Rows are points. Any point is a mix of the corners, with weights that add up to 1. It lies inside the corners' shape when no weight is negative. Say inside or outside, and name the corners with a negative weight.

Corners:
(1): [-14  46]
(2): [-22  -9]
(3): [ 11 -46]
Points:
[ -5 -38] => outside (1)
[-3 13] => outside (2)
[ 1 25] => outside (2)
[-5  9] => inside
[ 13 -60] => outside (1)
[-10  25] => inside

Corners:
(1): [ 11  19 -37  60 -35   7  26  25]
(2): [-20   5   2 -22  -7  10 -14 -34]
(3): [-55 -11  15 -20  45  15 -43 -29]
(4): [ 19 -21  14 -28 -11  -9  11  37]
(5): [  8 -14 -39  -9  10 -43   9  18]
(6): [  0 -18  31  11  23 -28 -16  -9]
(7): [ 29 -10  -6 -15  35 -17 -22  10]
(8): [  4  24 -17   9 -34 -26 -11  39]
(9): [-21  34   9 -14  14  -4   5  -1]
Points:
[  8 -16 -10  -1 -20 -23   4  27] => outside (7, 9)
[ 0 -6 -5  5  7 -4  3 15] => outside (2, 8)
[-19   0  12 -21  24  -6 -11 -15] => outside (1, 8)
[ -3  12  -3   5  -5 -14  -4  12] => inside
[-14   7  -6   4  -1  -9   0   2] => outside (7)
[-12 -22  44 -51  50  10 -31 -35] => outside (1, 5, 8)

Corners:
(1): [  4   0   0 -21  10   3   2  24  21 -36 -26  39]
(2): [ -8  16  17  28 -24  11   4  -7 -29 -35 -19  -5]
(3): [-12  45  19 -11  15 -18 -21  10 -38   8  26  -7]
(4): [-23  19  15 -34  -5  -4 -24  11 -11   8  13 -27]
(5): [ 21 -13  31  -5  -7 -35  -4  -2  -6  35   7  16]
(6): [-10 -17  -5  18 -19 -12 -16  26 -21 -19 -23  12]
(7): [  9 -36 -13 -16  42  -5  31  19  17   3  -2  35]
(8): [ -7   4 -14   1  15 -19  20  13  25 -39 -28  10]
(9): [ 29  -9  29 -25  36 -24 -36 -22 -20  45  21 -10]
(10): [ 33  -1 -30 -20  27  10  24  41  46  -5 -14  22]
(11): [-22   7  11  35  -7   3   4  23  29 -26 -31  15]
(12): [ -9   9 -15   9  -5   7  20  22   7 -14 -60  38]
(13): [  2 -12  -2   7 -26 -10 -34 -30  -5  24  14  14]
Points:
[ -1   2   2   4  -4  -5   0   4  -2  -6 -16  14] => inside
[ 23 -32   1 -24  18 -16  -2  -1  15   5   9  11] => outside (3, 11, 12)
[ 18 -15   1 -11  -1  -9 -11  -2   3  10 -13  11] => outside (3, 7, 11)
[-11  15   4  -3   5   6   0  11   9 -18 -14   3] => outside (5, 6)
[ 10  -6   4   1  14 -10   9   7  13  -3 -13  26] => outside (4, 6)
[ -8  -6   1  13  -8  -7  -6  19  -4 -15 -19  13] => inside

Corners:
(1): [-24  21 -22   6 -19  -8 -22 -11 -26  11 -22 -17   4  13   2  -2 -14  12
   0 -15]
(2): [  0 -10   4 -13 -57   3   2  32  30 -14  -6  -8 -20   8   5  27   0 -29
  10  32]
(3): [ 39  16 -40  -3   1  14 -10   5  -1  38 -12  29 -17  28  27 -11   4   4
 -26  10]
(4): [ 17   1 -14  -2  -9  47 -17 -30 -17  -3 -19  -2  18   5   6 -26  -2  21
   0  13]
(5): [-11  16  10  14 -14  21   5  12 -23  -9  16   7  10   9 -39   3 -16  -4
  14 -10]
(6): [  7   5 -28  10 -12   2  -8   2 -15  -3  16 -10  12   3   7  19  14  45
  14  29]
(7): [-10   3  21 -20  -6   5  20  32 -12 -26  -2 -14 -20  31  40   3   7  17
  -5  25]
(8): [ 10 -13  13   7 -14   1 -20  -5   5   7  14 -10  11  39  19 -28   2   7
 -20   1]
(9): [ -3 -28 -12  21   0  11  21  30   7 -37 -43 -13 -23   5 -36   1 -13  20
  15   9]
(10): [ -4  10  16   4   3 -18 -26 -10   2 -26 -24 -29  -7  13 -20  -8 -42  -5
  29  17]
(11): [ 28  13   7  23   2  22   3 -21  -9 -26 -13  10   7  34  -8 -24   8   1
   4 -14]
(12): [ -5 -21 -17 -13  -7   2 -19  13  25 -35  -8  28   1 -25 -23  21  28  12
   2  16]
(13): [ 27 -17 -17  22  29   9 -27  27  14   3 -32 -41 -28   1   4  10   4   5
   2  -9]
(14): [-12 -14 -38  -9  17  -2  10   3  10 -25   0 -18  32 -21  30  18  14   2
   7  19]
(15): [  9  -7 -13   8   6  -8  -8  -2   0  14 -47  16  -3 -38  24 -13  18  14
  -4  20]
(16): [ 10  -3 -34  -9 -20  38  15 -17 -10   4   0  14 -27  -1 -18  -9  -2   0
  30 -10]
(17): [-15  28  -8  17   1  14   0 -16  23   6 -28 -31   5  -6   1 -15 -17   8
   4 -17]
(18): [ 15 -10 -27  11  -3 -15 -31 -13 -16  -3 -20 -30 -27 -16   5 -35   1  15
 -60  -4]
(19): [ 10   4 -25  20  -3  34  -6  11 -15 -41 -11  20 -13 -11   5 -12 -29  32
  18 -15]
(20): [ 39 -26  26  12   9   7  13  -5  -5  -3 -18  11 -17  42  -8  22  -5   4
 -22  -3]
(21): [-19 -10  16  33  12  -5 -16   2  20  12 -28 -16 -45  23  14  -6   0 -38
 -23  10]
Points:
[  2  -5  -4   6  -1   8  -6   4   5 -10 -19  -4 -12   5  -3  -6  -4  -2
  -2   1] => outside (6)
[ -2   6 -19  -4 -15   1  -2  13   4 -14 -12  -7  -1  -7   2  -5  -5   8
  10   1] => outside (4, 6, 20, 21)
[ -5   2  -2  21  -6  19 -13  -2   7 -22 -12 -11  14  18 -22  11 -18   7
  23  -3] => outside (3, 7, 15, 16, 18)
[ 10   4  -6  13  -1   5  -6   8  -4  -3 -18 -15  -7  16  15  -6  -8   7
  -7   6] => outside (12, 16)

Corners:
(1): [-16 -37 -22  -5  -8 -14  19  14  49 -29  32  12  22   6  17   0 -10 -37
  32  26]
(2): [  1  18 -36 -28  20  12 -25 -30  16  43 -22  38  -2 -26 -27  -1  11 -15
  44  31]
(3): [-37 -24 -33 -26  29  21 -25 -22 -29  26  17 -14  25  32 -11 -22 -44  21
  30 -16]
(4): [-36  18   7 -13  39 -24  17  -2 -30  -7 -49  27  -9  -6  14  53  27  -9
  37  -7]
(5): [-16 -24   3 -28 -11  -9  15  -9   8 -11 -11 -14  33  23 -23 -22  24 -19
 -30 -32]
(6): [ 25  14 -37  17 -25   0  -9  -7 -17   7   8 -25  24  15  -5 -17 -27  -2
   4 -43]
(7): [ 43 -15 -13  -1  38 -33   6  60  -1   3  15   6  30  21   6  -4  23 -49
  23  -7]
(8): [  0  19 -44  -2  -8  45  18  15 -32 -13  23 -13  27 -29 -18   1  30   8
 -32   8]
(9): [  7 -24  -7  -7  26  -4 -34   5  37 -29  15 -17 -37  34  -3 -24  11   6
  23 -31]
(10): [-23  34  27  33  -7  12 -36  45 -31   4 -12  20  21  20 -26  30   0 -52
  17  21]
(11): [ 32 -29 -19  46  30 -28  17  45 -14   6  -5 -14 -19 -21 -29  24  23 -19
  -8  32]
(12): [-24  20 -51 -11  15 -12  22  39  17 -16   7   8  17 -13 -31 -34  -6  13
 -11  18]
(13): [ 23   9   1 -11   7 -26  33 -21  10  16  14 -18 -59 -28  27  20  20  12
 -28  18]
(14): [-33  32  -8  10 -22 -22 -20  10 -26   8  -2  44  20 -20  -3  11  26   4
  23  22]
(15): [ 30 -20  21 -15  47  30  -2   1  41 -13  52 -23  18 -24 -37 -12 -31  -7
  10 -35]
(16): [ 20 -22  -8 -40  20 -14   4  22 -30  14 -12   6   3   2 -31  55 -13  -4
   9   5]
(17): [ -8  -7  15  -3  19  10 -28  -4  28  14 -24   0  -1   1  33   6 -36  11
  16  13]
(18): [  9 -36   7  21  34  28 -19 -30  22  40  18  35  -8  38  15  25 -54  -5
  27 -14]
(19): [  9 -24  23 -14 -26  39 -23 -32 -46  29 -25  29 -18   0   4 -15 -40 -21
  18 -33]
(20): [  2  10  40  32 -32  27  -4  -1 -25  32  -2 -35 -55  40   8  45   7  26
  42 -35]
(21): [-24 -21 -19 -13   2 -25  30  13  33  12  14 -23 -32 -27  17  24   8  -1
 -24 -20]
Points:
[-4 -8  3 -2 12 -4 -6  1  4 10 -2  0 -5 10 -1  9 -8 -6 19 -7] => outside (8)
[  8   6   0   6   6  16 -21   5 -36  18 -10  10   8  13 -29   7   0  -5
  27 -13] => outside (1, 13, 17, 21)
[  0  -2  -6   0   3   0   2   9   0   2   0   2   1   0  -5  10   4 -12
   5  -4] => outside (3)
[ 5 -7 -3 -2 16  1  8 10 11 -1  3 -8 -1  1 -4 14  3 -9  4 -4] => outside (3, 14, 19)
[-1 -8  0 -1 12  1 -4  6  2  9  0  3 -6  5  2 12 -2 -5 15 -1] => outside (6)
[ -1 -10   0  -4   5   5  -2   0  -8  14   2  -1   1   3  -4  13  -7  -8
  10  -7] => outside (9, 12)
[-13  -4  -4  -6  -8   1   9  27 -27   1  -4  -8  27  -5 -18  12  -4 -10
   2  -9] => outside (2, 9, 13, 18)

Corners:
(1): [ -9  11  10   1  -1  -1  -8  -3  -8  -3 -13  12   1   1  -1   8   5   2
   1  -4]
(2): [  0  -2   8  12   5 -20  -5  -1   2  -4  23  -1  -6  -9   2   5  -9 -23
 -14  10]
(3): [  9  -9   5 -15  -7  -4 -11  -6  12 -13 -16   7  -2   2  -4   4   5 -22
  -4  -8]
(4): [  8  12  13  -3  -4  -3   6  -7   3  13 -15  -7  -3   2   9   0  -6   7
   2   0]
(5): [ 15   1   1 -13  -5  -2  -5 -12  -2  -9 -12  -1  -6 -16   2   1  -3   0
 -10  -5]
(6): [-3  4 -5 11 18 -2  6  1  6 -1 -2 15 17 11 -1  0 -3  3  4  8]
(7): [  0  -4  -4   0   2  -4  60 -11  -7 -13  -5   5 -10  -7   8   3  -5  11
   1  -8]
(8): [ 15 -10   7  -3   4 -10  -7  -2   4  13   2  -4   9   1  -3 -44  -2  -8
   4   5]
(9): [ 9  4 -9  5 -1 -9 -3 -2  4 23 -2 -7 -7 -4  0  2 -3  2  7  3]
(10): [ -9  12   7  13  -5 -15  -3   2  10  -9  51   7   4 -10   4  15  -6   7
  11   6]
(11): [  1   9  -5   1 -11  10  -8  -4  -8  -5 -19  -3  -1   6   3  -5 -12 -12
   5   5]
(12): [  4  -7   0  -5  19  -8   0  -6   7  10  -8 -10 -19 -27  25 -31  -3   4
  -5   2]
(13): [-11   1  -4 -25  -8   7  -6   4 -18 -14 -23   1  10  11   8  -7   0  -4
 -14  -3]
(14): [  4  -4   9  -3   2 -10 -12  -1  11  -8 -14   3  -1   9  -5   2  45  13
  -4   6]
(15): [  8  10   9 -25   4  -1  -5 -10   7  -2 -12  -9 -10  -9  -5  -5 -10   6
   4  -2]
(16): [ -9   2   2  10  -5 -10  -6  -3   8  -9 -10  -2  -5  -3  -5   3  -4   6
  -4   8]
(17): [-10  17   7  18  -7 -10  -8  34 -28   0  -3  10  -1   7  17   7 -11   0
  -2  16]
(18): [ 14   3   5  -1   7  -9  -8  -6  10   6   1   3  -7   3   0 -31  -4  -8
 -22  -2]
(19): [ -1 -31  -4  -1  -2  16   6   2 -15  -8 -19   4   3  16   1   0   9   1
  -5  -6]
(20): [  2  10   9  -1  -6  -4   2  27  -7   5 -10   3   4  -8   6  -6  14   1
  -9   5]
(21): [  3   7  -2   9 -12  -7  -2   3  -5 -11  -8  -8  -2   5  -2  11  -9 -10
  12 -12]
Points:
[ 4  0  3 -3  1 -4 -1 -1  1  2 -5  1 -1 -1  2 -8  1  0 -3  2] => outside (21)
[ -4  -2   7   0  -6  -4   1  -1 -10  -9 -20  -1  -5  10   7  -6  -1  -7
  -6  -1] => outside (5, 6, 9, 10, 15, 20)
[ 2  3  2  0  0 -4  2  0 -2 -2 -5  1 -2 -2  4 -4 -7 -3 -2  1] => outside (14)
[  4   4   7  -4   1  -7   1   1  -1  -4 -14   2  -2  -2   3  -8   4   0
  -8   1] => outside (9, 10, 11, 19)

Corners:
(1): [-17 -60   8 -45  -2  18  23 -31  -7   1 -20  11 -22  13   5 -22  16  21
  -3  12]
(2): [ -6  26   8  -7  -7 -17   4  18   5 -13   3  11 -18  10  14 -11 -12 -35
  -5 -15]
(3): [ -3 -37  18 -15   8  42  20 -16  -5 -11 -13   5 -17  22  -3  11  14  43
 -14   2]
(4): [  8  16  49  16 -28  11 -17  32  35   3 -29  18 -14  23  15  -8 -23 -50
 -15   1]
(5): [ 10  -7 -21   4   6  -1 -10 -11   5  20  22 -18  15 -10  27  -7  -5  21
  30  11]
(6): [  1  -2 -13 -18   3 -21  -4   0   2  13 -19 -15  25  -3  22  13  29   9
  -6   1]
(7): [  3 -24   7 -34 -19  26  10  -2 -19  -1   0  10 -31  28  -1 -14  25  14
 -10  15]
(8): [ -2  14 -14  -1 -17  -6  13   1 -12  27 -24  -8   2  16  26  19  10  10
  20   1]
(9): [  3  19  -8  28 -17 -29   4  -2  17  -6  33  30   1 -13  11  21 -11 -17
   6   3]
(10): [ 19  -6 -37  -2  25 -15 -15   7 -18   9  11   3   4   6  14  12  17  11
  19   6]
(11): [ 40  16  22  13  -8  -8  14 -18   9  -1   2  11 -13  -7  -2 -16 -17 -19
  -4 -29]
(12): [  3  19 -23   5   3   7 -29 -14  11   3   1  -5   1 -12   1 -10   1 -18
   5 -28]
(13): [  1  -3 -28 -12  13  -1  19  -2 -14  25  -9   7 -15  -6 -17  21  -4  -4
   1  -2]
(14): [  4  38 -29  11  -5 -11  -9  12  16 -16   1   0  -1  -2  -4 -15 -14  -9
   8  19]
(15): [  4  30 -13   4   9 -10  -3  -2   2   9  -8   4  12 -23   7  15  -3  20
  32   1]
(16): [ 13  13 -12  20 -21 -30  -7 -20  -8 -26  16  -1   6 -13  -7   7 -16 -19
   3  -3]
(17): [ 18  16 -13  23  -2  -8  11  22  14  -4  18   0  -7 -20  19  -6 -11 -40
  19  -9]
(18): [-14 -33  13  -8   3  35  10 -17 -18 -17  33   9  12  23  -2 -15  18  -5
  10  12]
(19): [ -4  10  21  29 -19  -7  14  29   5  -4  -7  15 -23   5   1 -13  -3 -32
 -23 -30]
(20): [  4  32  -2   4   3 -21  -9  -9  20  10   7  -8   4  -9   5  10   8   8
  36 -13]
(21): [  7  -8  15 -11   1   5   6 -19 -16  32 -11  -1 -21  13  23  11  13  -2
   2  18]
Points:
[  3   2   1  -4  -4   2   6  -3   2  -1   2   7 -10   2   1  -4  -1  -8
   0  -3] => outside (8, 10)
[ 3 -3  2 -5  1  4  5 -5  0  8 -3  4 -7  4  7  2  6  2  5 -6] => outside (14, 16)
[-1  0 -7  2 -4  3  0  4  2 -2  4  6 -5  4  8 -3 -4 -5  8  4] => outside (6, 11, 20, 21)
[ 5  7  0  2 -5 -5  4  0  3  1 -1  5 -5  2  7  2  2 -9  4 -3] => outside (5)
